Each wall is flat, endless, passes through zero and stands at right angles to its row. A trip goes straight from one point to another. Which walls does it cross, in order?
In the rows, 128 means zero.

Walls:
(1): [138 107 171]
(2): [124 147 146]
(3): [167 141 151]
(4): [121 135 119]
(5): [ 76 143 141]
(6): [137 169 127]
(7): [127 169 119]
Trips:
[ 88 127 122] to [130 118 112] -> 2, 7, 5
[131 135 208] to [139 120 147] -> 6, 5
[105 101  96] to [ 90 128 123] -> 7, 2
[107 152 107] to [149  97  74] -> 2, 5, 6, 7

Walls:
(1): [126 140 122 183 112 139]
(2): [114 138 180 153 137  95]
(3): [180 107 130 182 101 130]
(4): [164 179 118  85 140 120]
(5): [143 121 151 119 144  86]
(6): [114  81 127 144 107  84]
Trips:
[151 136 150 129 115 123] to [165  83 168 137 153 147] -> 1, 4, 6
[165 112 137  98 100  81] to [118 107 120 134 114 139] -> 2, 4, 5, 1
[ 93 150 137  89 114 125] to [147  98 113  74 116 170] -> 2
[163 197 118 126 150 163] to [155 125 103 144 151 128] -> 3, 5
[133 105 128  67 149 148] to [104  92 108 131 148  98] -> 6, 4, 2
[180 127 160 145 117 107] to [ 67 149 182 152 126 102] -> 4, 3
[175 131 111 129 115 136] to [107 150 137 156 104 121] -> 2, 4, 6

Walls:
(1): [131 138 128 136  72 149 164 144 145]
(2): [145 181 129 131 169 145 132 102 132]
(3): [121 123 128 116 118 135 124 125 131]
(4): [170 125 131 135  99 103 181 134 119]
(5): [132 185  91 139 129 114 155 142  80]
Trips:
[ 98 132 118 139 147  60  86 127 129] to [124 109  68 168 132 160 104 164 159] -> 5, 1
[138 134 114 123 151  76  94  98 128] to [151 127 206 134 104 110 148 109 142] -> 5, 4, 1, 2
[127  99 145 142 147 117 154 108 121] to [128 163 100  89 127 109 156 125 142] -> 2, 5, 1, 3
[142 127 120 143 156 159  86 144 125] to [195 154 144 133 113 106 119 126  82] -> 5, 4
[ 95 108 132  98 118 163 166 119 140] to [129 158 158  82 136 138 111 106  49] -> 2, 5, 1
[ 75  89 150  86 143 117 121 139 143] to [198 146 173  98 130 123 176 119 146] -> 4, 1, 2, 3

Walls:
(1): [175 137 107  88  98 165 162 127 140 127 122 171]
(2): [151 133 125 107 150 145 137 150 130  99 118 110]
(3): [113 115 119 110  97 110 153 125 135 129 145 103]
(4): [131 128 139 144  88 142 120  99 165  94 153 142]
(5): [133 147 161 177 133 132 150 119 115 155 134 176]
(6): [178 138 103  83 148 113  97 105 158 135 170 118]
(7): [139 139 113 118  95 119 123  98  95 140 173 135]
Trips:
[154 134 133  94 185 139 125 114 133 149 117 127] to [120 166 135 145 142 113 124 144 119 181 174 146] -> 5, 7, 1, 2
[161 122 164 124 134 106 144 129 124 157 124 159] to [106 166 134 138 154  91  94 115 145 111 192 127] -> 1, 4
[154  78 102 167 130 126 157 146 157 115 125 140] to [111 120 144  73 121 125 156 139 183  97 123  85] -> 5, 6
[134 118 114  88  97 151 142 146  80 135 119 140] to [ 67 116 157 133 146 134 131 157 157 160 165  99] -> 2, 1, 7
[ 87 176  98 123 124  96 204  95 130 169 109  74] to [140 134 133 106 136 126 174 118 174 147 177 113] -> 6, 1, 4, 2

Walls:
(1): [183 119 120 134 129 131  86 102 113  94 149 102 147 119 132 142 121 139]
(2): [126 156 106 183 125 113 131 132 122 123  92 130 137  95 109 138 138 102]
(3): [115 138 105 144  98  60 107 159 150 152 141 166 130 161 102 128 151  98]
(4): [144  87 138 172 109 115 170  82 150  79 166  64 106 136 151 123 178  78]
Trips:
[140 135 135 114 132  90  64 100 123 134 166 136  97  71 132 180 117 113] to [107 149 126 135 157 137 162 147 147 122  78 130 111 107 152 132 107 130] -> 3, 1
[124 138 110 148 177 128 147  93 129 118 146 109 140 111 138  90 130 129] to [138  83 123  95 129 134 112  65 138 107  94 133 125 137 158 150 107  91] -> 2
[111 176 121 128 119 136 173  64 107 164 100  92 108 153  49  99 120 153] to [160 179 158 102 144 128 155  74 138 128 116 144 142 157 140  77 145 116] -> 4, 2
[120 106 157  95 150 165 126 142 136 133 129 121  93 101 151 109  87 184] to [136 158 116  98 159 141 166 156 108 118 136 164  73 145 151 109 122 141] -> none
[112 138  91 149 139 125 177 147  73 147 125 167 125 156 109 143 183 124] to [112 124 163 136 161  97 101  63 141 114 124 119 173 135 131 162 152 126] -> 4, 1, 3

Walls:
(1): [164  90 100 132 154 183 122 174 111 131 148 137  96 107  93 106 127 183
 101 105 162 148 127 149]
(2): [114 148 113 120 140 121 116 138 159 125 148 118 128 117  99 145  82 111
 112 127 149 132  86 106]
(3): [115 118 123 109 107  99  86 111 139 132 124 129 138  48 124 110 133 130
 134 106 102 181  85 163]
(4): [104 155 123 135 105 152 112 169 129 108 111  95 116  59 107 102 154  81
 160 153 174 167 158 111]
(5): [ 78 115  90 189 128 116 119 144 147  95 100 117 125 117 147 140 155 144
 137 137 142 139 149 161]
(6): [148 170 108 133 128 149 152 130  92 156 102  96 172 122 143 141 131 165
 122 133 161 140 119 125]
(7): [132 145 145 121 154 113  99 164 174 114 159 113 110 114 152 120 193 104
  88 137  85 137 122 154]
(8): [ 95 169  58 176 101  99 162 144 128 129 193 143 131 134 160 110  92 154
 110  89 129 107 129 114]
(9): [146  93 127 119 144 145 153  91 110 130 157 146 130 142 124  70 109 144
 125 134 121 172 122  96]
Trips:
[120 160  98 112 169 123 124 178  90 124 138 136 113 126 157 123 126 113
 102  98 150 154 117 140] to [134 174  84  96  80 145 123 151 102 127 150 108  47 114 125 128 119  74
  84 122 115  95  96 142] -> 5, 6
[136 119 169 134  99 176 105 137 101 138 117 159  79 155 127 118 131 104
 169 133  65 151 121 194] to [143  72 102 125 162 138 162 111 149 171 119 151  83 199 104 126  91  94
 111 100 112 104 144 113] -> 3, 7, 2, 8
[183 140 138 116 130  72 122 105 176 166 134 150 103 115 130  75 154 150
 136 154 132 132 168 133] to [108 100 211 124  81 121 145 131 145  80 164 146 136 174 130 104 154 131
 101 140  89 114 151 147] -> 3
[170  93 114 141 151  96 152 134 172 134 139 141 103 104  89 102 115  95
 139  92 113 140  75 142] to [108 119 148 133 132 177 124 109 140 102 175 183 105 161 121 134 128 111
 154 124 145 121 110 122] -> 3, 7
[101 111 145 114  74 150 164 156 101 136 120 189 143 142 125 119  97 104
 153 148 117 121 121 162] to [112 117 119 131 172  95 112 153  91 123 177  76 115  81 118 159 114 106
  51 153 115  98 140  93] -> 9, 4, 2, 7, 1
[ 90 169  81 128 116 122 146 138 155 135 168 117 100 133 119 116  98 187
 135 107 131 120 147 155] to [115 150  68 138 130 116 117 113 109 125 136  85 140 171 118 154 109 162
 114 136  99 112  59 163] -> 3, 1

Walls:
(1): [133 121 149 121 143 119 156 127 117 180 125 106 174 136 129 113 148 156
 100 104 144 142 136 114 153 166 158 128 139 156 126 129 121 108 142 135
 134  85 151 123  99 106 130 105 113 139 150 149]
(2): [116 134 102 152 116 123 113 110 116 161 157 130 106 159 143 183 175 134
 110  88 129 113 183 114 137 157 111 124 109 122  88 143 139 116  74 165
 136 177 133 164 179 164 120 116 122 116 108 134]
(3): [164  68 158 192 111 146 132 150 106 122 117 145 133 192  87 130 114 126
 132 134 153 110 144 139 151 170 127 172 139 114 171 177 113 121 155 116
  98 137 116  87 124 145 126 154 138 175 143 110]
(4): [139 135 107 147 149 112 120 108 109  91 104 139 132  97 118 107 155  94
 120 144 129  94  94 123  95 112 197 117 112 145 150 149 135 114 178 164
 131 120 124 124 148 126 116 199 123 122 101  89]
(5): [ 80 141 131 103 114 118 159 130 171 128 124 167 108 137 143 154 147 113
 107 130  97 120 148 135 130 132 182 146 176  96 163  89 110 133 136 103
 143 176  58  96  70  92 179  43 139 124 110  78]
(6): [157 111 102 131 120 101 172 136 187 128  96  97 131 121 118 101 124 145
 111  98 129 171  97 143 116 131 143  97 143 147 193 121 177 137 135 142
 116 133 132 121 147 191 150 149 114 108  91 112]
(7): [176 147 125 112 139 116 142  72 161 152 144 150 129  57 137 172 109  69
  94 110 143  77 136 100 103 149 143 153  83 131 127 139 140 130 106  71
 161 161 139 140 106 132 156  93  99 108 193  97]
(8): [ 90 133 135 120 121 174 115 148 116 138 116 109 147 155  68 105 112 152
 171 123 100  84 134 176 115  86 114 118 111 107 160 142 115 130 136 163
  98  86  81 121 113 154 140 141 106  90 167 139]
Trips:
[137 112 161  99 120 138 121 118 105 150 150  57 123 176 115 165 146 133
 133 100 162  78 122 144 145 168  81 124  96 134  68 132  68  90 113 179
 151 123 140 133 126 107 178 165 133 111 176 164] to [123 143 153 136 161 126 163 180 166 106 144  92 168 152 113 138 153 195
 134 142 136 134 143 135 167  90 104 154  96 170 119 147 131 130 134 166
 116 122 123  85  93 107 111 152 121 134 117  86] -> 7, 2, 6
[127 177 141 151 108 123  79 146 119 145 107 142 100 137 190  94 137 120
 130 118  85 106  93 140 166 159 137 119 114 106 165 100  95 137  56 191
 119 144 155 104 116  91 131 120 155 145 151 103] to [141 173 128 135 147 116 124 107 119 117 110 106 123  84  90 155 145  63
  94 165 120 138 142 123 122  87 118 151 105 173 178  87 105 120 153 129
 125 115 157 130 122 108 144 163 137 108 144 162] -> 4, 2, 7, 5
[163  85  83 152 146 121 116 138 157  72 136 158 127  69 167  94  93 103
 103 134 115 131  78 115 113 151 136 150 111 132 176 119 156 159 107 124
 110 123 108 140 189 115  97 116 134 129 155  64] to [123 129 168 124 154 160 114  91 171 127 169 186 152 123 119 125 148 139
 160  99 106  71 140  86 135 106  82 117 108 157 139  94 145  97 122 141
 137 112 122 171  97 109  86 126 104 103 148 100] -> 3, 6, 8, 2, 4, 1

Walls:
(1): [131 111 119 119 132 106 149 159 136  87 162 120 112 101 166 110  59 173
 145 148 169  69 112 105 124 126 110 122 127 123 167 147 118 129 143 111
 133 152 135  99 156 119 135 155 113 105 173 175]
(2): [ 93  81 155 120 131 110 119 108  85 151 131 115 125 136  83 107 171 106
 142 155  65 112 150 130 121 135 172 113  87 155 125  94 140 114  94 101
 214 114 103 145 111 129  94 111  75 115 135 106]
(3): [111 182 184 129 155  78 128 102 129 110 167 172 162 114 107 156 140 130
 123 106 115  94 165 120 162 105 119 186 160 147 149 115 120  85 128 137
 140 115 135 119 115 139 107 138  51  57  63 111]
(4): [122 117 134 126 187 137 122 113 100 176 138 153 153 112 115 107 115 144
  88 134 134 140  81 125 149 140 140 161 142  92 155 160 139 118 151 136
 147 186 148 111  91 151 137 121  95 104 124 160]
(5): [163 129 121  67  94 108 182 136 161 144 142  97  87 150 124 149 112 131
 110 142 109 126 109 125 122 126 166  84 103 151 167 128 111  99 125 119
 113 128 144 163  59 145  83 153 101 114 122 164]
(6): [158 104 144 137  77 123 129 144 153 143 130 153 159 167 141 116 110 114
 109 184  67 146 108 152  96 105 105 124 158 134 197 154 154 136 157  63
 108 133 116 127  73 127 111 115  94  80 134 108]
(7): [173 110 133 131 129  58 143 105  84  81 117 132 127 132 152 112 151 134
  89  81 112  86 115 149 150 133 124 161 120 123 137 119 117 162 130 118
 126 135 138 157 162 112 119 169 123 114 110 120]
(8): [161  89 152  94 164 159  99 140 126 110 119 101 164 110 115 136  55 175
 140 130 148 132  98 157 139 122 163  88  96 130  84 201 129 154 111 175
 115 118 123 126 106 125  87 111 127 147 152 103]
(9): [ 93 165 124 144  80 147 123  72 145 122 150 138 165 137 126 143 110 124
 113 169 120 126 157 137 124 111  86 160 166 128 136 141 150  81 147 104
  88 100 182 117  96 119 106 137 153  96 167 110]
Trips:
[108 137 104 139 140 129 158 165 131 143 105 142 124 143 139 123 165 133
 135 144 107 117 109  56 126 145 115 139  96 109 144 133 160 185 114  96
 101 129 119 131 110 138 100 103 136 132 141  93] to [101 124 107  85 121 137  94 109 141 117  97 134 181 156 130 185 144 109
 166 133 157 115 142 142 169 156 159 133 165  73  79 141 106 141 167  79
  95 112 105 102 121 152 162 134 114 146 108  98] -> 2, 9, 8, 6, 3
[ 83 175 159 173 122 149 108 130 149 142 102 131 121  92 155 127 112 152
 140 112 105 136 106  91 105 164 139  62  68 142 125 140  96 101 128 132
 129 118 133 121 104 147 128  94 133 158  89 111] to [106  91 132 131 101 148  85 147 144 175 105 179 121 122 182 113 150 136
  89 131 117 131  59 103 135 132  82  82 114 111 102 118 154 141 109  61
 143 111  99  93 102 110 154 162  94 135 107 130] -> 6, 5, 4, 8
[141 112 124 108 133  80 161 131 127 156 118 152 140 102  82 123 125 125
 169  97 122 102 144 150 229 137  57  85 116 105 180 149 118 122 155 114
 143 129 127 191 123 138 104 116 117 125 120 127] to [134 122 104 136 168  99 124 143  96 106 100 123 130 139 142 138  93 115
 111  91 112 110 132  99 121 149  97 110 128 155 134  83  75 137 112  82
 131 119 135 135 152 146 120 102 121 122 161 111] -> 4, 6, 5, 3
[153 122 137 133 164 125 103 118 104 128 153 122 116  92  89  88 109 135
  77 125 160  79 125 147 121 130 162 159 129 118 125 124 113 141  94 123
 105  81 169 140 124  81 145 166 113 136 132  91] to [104 108 121 126 117 105 135  84  63 156 116 219 120 144 138 131 148 152
 170 130 109 106 128 114 139 142  68  88  94 134  94 158 127 144  95 150
 138 161 130 108 132 150 146 136 190 165 114 140] -> 9, 3, 1, 8
[131 136 109 147 125  89 115 147 170 178  57 178 138 163 113 122 148 105
 142 131 110 119 132 127 140 143 196 155  93  89 156 155 124  74  91 164
 147 138 133 151 123 128 157 167 197 124 149 113] to [151 132 118 125  90 129 112 133 161 121  99 150 116 146  98 111  76 127
  99 153 102 129 118 123 169 106 116 102 101  99 101 121 132  94 103 115
  87 117 110 167 116  85 145 189  84  76 117 139] -> 7, 6, 9, 4, 3, 2, 8, 1
